Rows are points. Each copy is the shape, with its points in the same order, turned, moved and blurred by noise. Some copies are also mirrored. Which?
In the rows, 128 means zero.

Shape:
[[168 121 155]
 [110 109 138]
 [166 138 109]
 [128 145 128]
 [124 164 150]
 [ 42 119 149]
 [159 148 151]]
Copy 1:
[[ 84 143 144]
 [123 112 105]
 [122 161 157]
 [121 162 115]
 [107 169  96]
 [148 108  43]
 [ 90 164 131]]
Copy 1 is: only turned
Copy 2, 7 rows:
[[122 103  97]
 [ 92 140 133]
 [155 141 109]
 [131 126 141]
 [126  96 154]
 [ 57 139 194]
 [137  97 111]]
Copy 2 is: only turned

Shape:
[[ 87 108 188 137 146 115]
 [132 131 171 159 154 126]
 [ 91  77  70 121 189 154]
 [155 111  84 138 156  93]
 [103 162 135 126 106  80]
 [151 106 142 102 118 155]
 [ 75 116 128 123 196 137]
 [135 109 106 124 131 154]
 [128 142  75 108 150 177]
 [147 132 123 104 143 109]
 [153 156 137 125  92 125]]
Copy 1:
[[121 109 191 178 115 170]
 [150 132 147 172 108 157]
 [175  96 186  99 204 137]
 [162 119 147  89 121 105]
 [ 83  94 140 150 104 110]
 [114 178 157 130 150 147]
 [162  90 193 165 172 134]
 [132 143 144 113 166 143]
 [139 138 126 125 208 111]
 [127 143 155 129 128 102]
 [ 92 153 113 141 122 125]]
Copy 1 is: only turned
Copy 2, 11 rows:
[[101 103  88 128  79 108]
 [118 107  92 169  90 138]
 [ 91 170 115 141 189  82]
 [125  89 117 155 181 134]
 [168  87 119 103 109 112]
 [ 95 123 174 141 108 142]
 [107 135  89 158 128  57]
 [113 141 149 136 136 135]
 [148 171 164 156 158 111]
 [133  91 154 150 131 121]
 [157  98 155 127 103 160]]
Copy 2 is: only turned

Shape:
[[143 132  85 183 137 106 169 111  92]
 [115 140 103 149 158 158 144  85  63]
 [158 128 126 133 144 128 165 121 110]
 [164 151 113 135 105 156  90 183 105]
 [116 114 158 140 110 105 153 116 145]
 [133 132  76 141  99 124 148 158  69]
 [153 113 104  79  84 137  90 172 147]
 [150 106 115 109 109 111  50 185 115]
 [102 150 133 135 104 118 130 119 157]
 [155 133 137  76  94 129  93 161 106]
 [100 100 119 192 140 145 177 128  91]
 [ 92 143 151 137 121  88 156 155 140]
 [114 140 173 141  70 104 137 109 136]]
Copy 1, 13 rows:
[[ 90 110 172 134  91  72 157 102 143]
 [107 160 159 148 149  94 173  89 163]
 [ 98 110 150 151 111 138 148 111 135]
 [144  91 126 130 165 108 102 176 130]
 [105 149 143 104  73 145 135 131 109]
 [138  96 138 132 130  63 130 102 112]
 [148  83 118  80 152 155  83 139 108]
 [130  83  79  74 160 119 118 166 126]
 [141 152 166  87  94 137 127 144 121]
 [160 103  90 120 144 154 105 135 128]
 [ 70 155 169 141 116  79 161 112  96]
 [137 136 143 106  77 124 169 147  88]
 [136 173 131 108  62 133 108 146 122]]
Copy 1 is: mirrored
Copy 2 (13 x 9):
[[ 77 106 176 101 173 121 167 123 162]
 [ 98 100 154 120 174  74 153 102 117]
 [123 129 173 101 151 121 145 144 125]
 [ 86 145 124 169 118 144 122 163 100]
 [125 130 113  65 119 107 151 153 166]
 [ 61 126 126 122 191 148 130 136 119]
 [125 131  91 141 115 177  83 155 128]
 [116 179  85 173 122 165 104 125 139]
 [100 110 100  82  92 115 141 140 148]
 [137 154  91 143 124 161 111 147  96]
 [ 75 134 162  91 172  64 142 147 155]
 [ 90 157 117  47 107 134 141 129 138]
 [122 123  81  69 104 121 176 168 148]]
Copy 2 is: only turned
Copy 3 (13 x 9):
[[ 75  62 138 118 170 122 112 142 135]
 [ 93  95 150  77 149 122 104 129 200]
 [111  94 102 125 159 127 115 104 146]
 [113 161 104  96 128 170  91 158 100]
 [152  75 129 144 125 150 149 103 130]
 [102 104 132  92 182 160 129 177 126]
 [176 164 118  86 142 165 131 128  64]
 [141 166 127  96 104 132 140 159  64]
 [140 103 164 140 126 169 118 105 130]
 [138 171 107  82 134 164 153 130 101]
 [115  52 117 126 136 140  99 169 177]
 [126 109 143 174 129 166 151 134 145]
 [144  87 137 121 101 193 158  91 125]]
Copy 3 is: mirrored
Copy 4 (13 x 9):
[[131 127 192 163 131 125 152 113 178]
 [118 159 165 201 132 111 173 115 121]
 [126 138 154 122 127 110 168 131 148]
 [203 153 164 115 113 109 109 148 100]
 [109 140 108 119 127 140 130 151 169]
 [184 163 167 154 105 104 127 101 171]
 [185 148 109  80  92 126  96 108 101]
 [179 154 146  97  47 148  86 136  96]
 [125 119 103 139 137 123  99 143 145]
 [159 173 124  89  82  94 107 132 104]
 [149 151 144 189 136 154 178 140 182]
 [133 116 102 137 105 113 123 169 181]
 [103 164 108 119 141 124  88 166 167]]
Copy 4 is: only turned

Shape:
[[147 103  99  89 153 163  99  97 188 138 130]
 [ 76 153 126 106 180 172 164 106 100  85 150]
 [163 153 119 110 182  84 161 159 140  87 132]
 [ 88 148 107 136 110 111 118 140 184 116 162]
 [146 133 112 119 101 115 157  81 172  86 125]
 [121 112 103 141 178 141 144 109 134 152 157]
 [126 112 168 159 111  88 169 123 190 176 105]
 [159 134 168  78 117 172 123  91 135  90 149]
 [160 109 121 125 151 128 102 109 137  87 170]
 [146  84 149 128  99 169 189  89 114 139 169]
 [ 99  91 116  90 153 145 159 144 140 106 140]
 [111 144 146 158 134 109 155 176 104 116 107]
 [159 101  93  97 140 171 127 117 169 125 171]
 [110 116 161 106 100  95 109 144 138 158 139]
 [ 88 149 161 151 182 148 104 141 142 132 158]
 [ 81 118 101 104 143 146 148 168 103 164 163]]
Copy 1 (16 x 11):
[[118 136 123  75 170 112 132  87 162 117 147]
 [130 144  69 131 171  65 132 129  69 165  87]
 [177 142  96 143  87  94 172 118 123 173 156]
 [128  99 120 124 162 137 192 168 122 128 136]
 [110 158 121 151 153 154 171 106 154 168 123]
 [145 110  83  74 141 127 123 121 114 161 119]
 [137 109 100 148  97 201 119 151 162 108 121]
 [124 180 143 147 182  90 103 126 153 162 125]
 [132 164 127  85 148 110 141 142 130 185 158]
 [ 99 114 108 135 162 147  68 132 144 205 108]
 [101 109  84 131 143  91 127 118 105 149 155]
 [137 118 124 149  74 117 136 165  85 148 106]
 [117 110 123  85 171  96 131 102 164 169 147]
 [142 113 150 143 141 151 109 163 109 114 163]
 [160 130  93  88 143  93 129 188 105 116 107]
 [136  57 112 116 146  97 110 134  69 149 134]]
Copy 1 is: mirrored
Copy 2 (16 x 11):
[[193 136 112 130  96 129  93  90 133 138 180]
 [130 143 188  70 111 149 112 151 122 187 111]
 [124  95 174 129 115 130 147  51 115 133  90]
 [149  66 122  78 132 150 115 117 164 107 141]
 [183 116 125 102 183 109 127  95 134 135 125]
 [130 105 163 137 114 140  88 133 108 142 166]
 [104  66  76 167 179 140 135 106 158 150 155]
 [189 146 109 102 102  84 157 130 122 169 117]
 [192  95 154 133 105 109 119 124 119 121 117]
 [131 128 130 129 155  53 114 169 124 166 153]
 [126 135 164 111 105 115  91 110 172 152 128]
 [ 82  85 124 126 133 144 114 121 128 141  67]
 [176 116 136 112  94  86  90 101 122 133 173]
 [118 107  90 139 109 135 149 139 167 104 127]
 [132  69 135 115  75 178 120 150 127 166 127]
 [ 72 126 148 100  84 127  90 146 144 117 147]]
Copy 2 is: mirrored
Copy 3:
[[ 95  93 111 149  78 118  76  97 122 134 182]
 [145 170 121 149 115 157  87 187 137 182 136]
 [ 82 123 121 117  73 133 111 133 172 179  65]
 [144 140 100 149 106 132  72  81 106 127  80]
 [133  64  81 144 105 162 111 118 134 136 110]
 [100 136 118 125  88 104  94 157  87 147 132]
 [ 61  94 134 146 131 161 125  96  64 106  80]
 [106 121  74 113 128 184 104 129 167 140 173]
 [105 112  74  98 107 109  79 137 158 135 128]
 [111 119  62 109 150 143 158 149  83 149 159]
 [104 149 104 171 124 108 115 129 135 174 133]
 [107 151 162 111 149 139 128 131 135 141  64]
 [113 115  77 120  87 108  92  98 122 165 167]
 [ 82 159 107 139 127 136 127  96 125  81 110]
 [ 92 179 136 118 124 142  42 141 106 135 114]
 [126 203 134 147 104  98 134 122 101 147 123]]
Copy 3 is: only turned

Shape (18 x 12):
[[117 124 138  85 106 125 157 103 121 106 119 133]
 [103  65 146 125 145 153 109 137 121 167 104 125]
 [146 171 167 150 114  97 104  89  87 142 145 105]
 [136 119 111 142 104 104 136 127 116 106 146 116]
 [106 115  97 150 166  99 108 129  87 180 147 119]
 [122 136 113 100  79 153 194 151 136 145 123 100]
 [158 161 155 110 148  71  95 115  93 111  95 104]
 [175 188 138 158 134 131  56  71 102 128  86 124]
 [148 124 106 119  76 100 133 136 107 125 112 138]
 [ 87  98 118 121 124 125  92 159  71 161  85 110]
 [130 115 128 107  79 158 152 103 100  88 119 118]
 [155 150 173 186 126 113 115  91  73 140 100 120]
 [168 116 128 113  96 141 209 109 123 119 107 128]
 [ 97 102 113 126 179 144 107 136  48 158 112 115]
 [ 79 128 116 124 121 109 177 124 128  92  94 128]
 [115 132 137 101  76 162 170 136 143  75 109 135]
 [149 141 141 118 110 141 167 161 122  86 127 136]
 [126  90 101 151 147 116  71 141  87 164 109  47]]
Copy 1:
[[108 108 140 119 122 152 140 154 114 144 103 174]
 [154  88 144  89 117 136 148 129 116 120 171 100]
 [153 116 102 174 172 102 130 180 157 137 110 138]
 [140 136 109 121 146 129 113 128 108 143  86 138]
 [127 122  83 122 121 111 117 138 147 137 137  61]
 [107 130 119 126  92 117 142 129  65  93 106 178]
 [117  93 141 141 171 100  81 158 177 144 118 153]
 [137 139 120 186 203 123 107 150 179 158 182 161]
 [129 155 147 129 130 120  93 152  95 147 107 148]
 [140  96 119  97 116 123  82 167 108 124 177 101]
 [132 106 121 131 135 159 133 142  76 158 117 185]
 [190 116 108 167 145 100 119 158 169 158 144 154]
 [130 123 148 146  91 118 147 106  95 155  97 195]
 [123  71  82 102 114 112 110 143 128 159 179  90]
 [121 120 105  90  91 166 106 132 134 125  98 179]
 [122 133 130  90 126 156 144 139  84 128 110 218]
 [124 132 119  91 136 101 135 129 101 144 103 198]
 [150  79 105 138 161 109  72 114 110 102 162  71]]
Copy 1 is: mirrored
Copy 2, 18 rows:
[[112 131  94 152 122 157 138 140 143 105 102 119]
 [128 134 161 107 116 175 116 144  74 139 135 126]
 [132 115  80 145 124 100 172 117 124 130 185 159]
 [ 95 125 107 140 100  91 120 125 129  94 132 133]
 [153  92 156 162 103 108 124 111  79 123 170 117]
 [125  86  96 120  86 136 112 135 138 111  56 156]
 [122 134 121 181 166 105 188 144 123 108 157 164]
 [155 155 120 153 147 132 141 126 149 108 214 215]
 [ 92 106 128 139  95 127 142 136 144  72 127 153]
 [129 130 169 156  83 151 165 123  59 126 129 154]
 [ 99 146  71 151  95 159 113 145 131  97 110 153]
 [147 136  87 121 110 112 177 157 112 107 200 176]
 [109  99  76 123 101 146 118 185 152  75  92 143]
 [162 119 146 187  76 145 131 146  55 135 157 131]
 [147 154 104 147 100 127 138 129 125  75  81 110]
 [ 98 168  94 137  89 152 110 139 171 107  66 149]
 [103 134 110 150  95 106 133 175 158 119  92 145]
 [127 115 157 149 128  92 121 116  27 120 155 177]]
Copy 2 is: only turned
Copy 3, 18 rows:
[[ 91 110 130 131 145  98 139 119 131 126 171 106]
 [177 100 156 126 134 143 123 157 177 165 161 127]
 [117 173 104 101 122 121 148 138  81 199 138 118]
 [111 141  94 135 135 118 132 149 129 122 121 128]
 [190 118 117  95 101 131 120 187 101 138 124 133]
 [115 109 120 119 222 112 134 137 125  99 168 123]
 [ 99 165 164 135 112 128 121 152  77 175 122  82]
 [161 178 117 173 116 111 146 106  68 217 117  80]
 [118 158 124 148 154  83 145 163 131 118 137 117]
 [163 104 159 150 133 115 123 213 128 171 150 140]
 [ 88 106  97 151 163  86 136 126 150 150 157 108]
 [141 185 114 122 124 110 101 129 103 216 146 127]
 [106 141 110 120 184  84  93 107 148 110 168  90]
 [173  73 137 117 115 110  92 186 119 182 128 118]
 [100 102 130 158 132 111  96 129 106 102 171 152]
 [ 80 103 127 165 183  99 138  98 150 120 157 136]
 [ 90 124 137 133 179 100 119 109 135 127 112 133]
 [171 124 108 144 133 173 116 227 123 179 124 100]]
Copy 3 is: mirrored
Copy 4 (18 x 12):
[[171 139 163 123 115 143 143 117 138 163 115 101]
 [110 145 153 119 126  80 171 118 161 162 148 180]
 [114  92 153 149 161 127  69 166 160 161 130 109]
 [123 133 131 135 146 149 118 129 140 125  95 122]
 [113 127 111 123 168  49 124 148 160 158  91 152]
 [121 136 149 112  81 122 157  84 153 126 109  65]
 [133 142 126 154 178 128  96 174 138 173 158  89]
 [121 153 145 164 128 102  17 176 124 167 161 127]
 [119 159 148 138 113 142 135 167 146 132  93  98]
 [105 184 142 130 147  72 151 151 200 157 129 140]
 [147 153 166 121  97 178 121 117 168 160 110 118]
 [104 107 135 197 124 121  74 161 169 179 143 142]
 [133 125 141 141  64 161 152 109 122 174 103  93]
 [126 154 100 117 146  67 125 134 200 199 130 155]
 [182 162 128 168 129 121 154  94 150 139 105 107]
 [171 155 166 131  79 169 141 101 153 115 133 104]
 [146 128 111 135  99 165 136 129 150 125 143  99]
 [ 58 175 121 123 183  77 107 113 171 168 128 147]]
Copy 4 is: mirrored
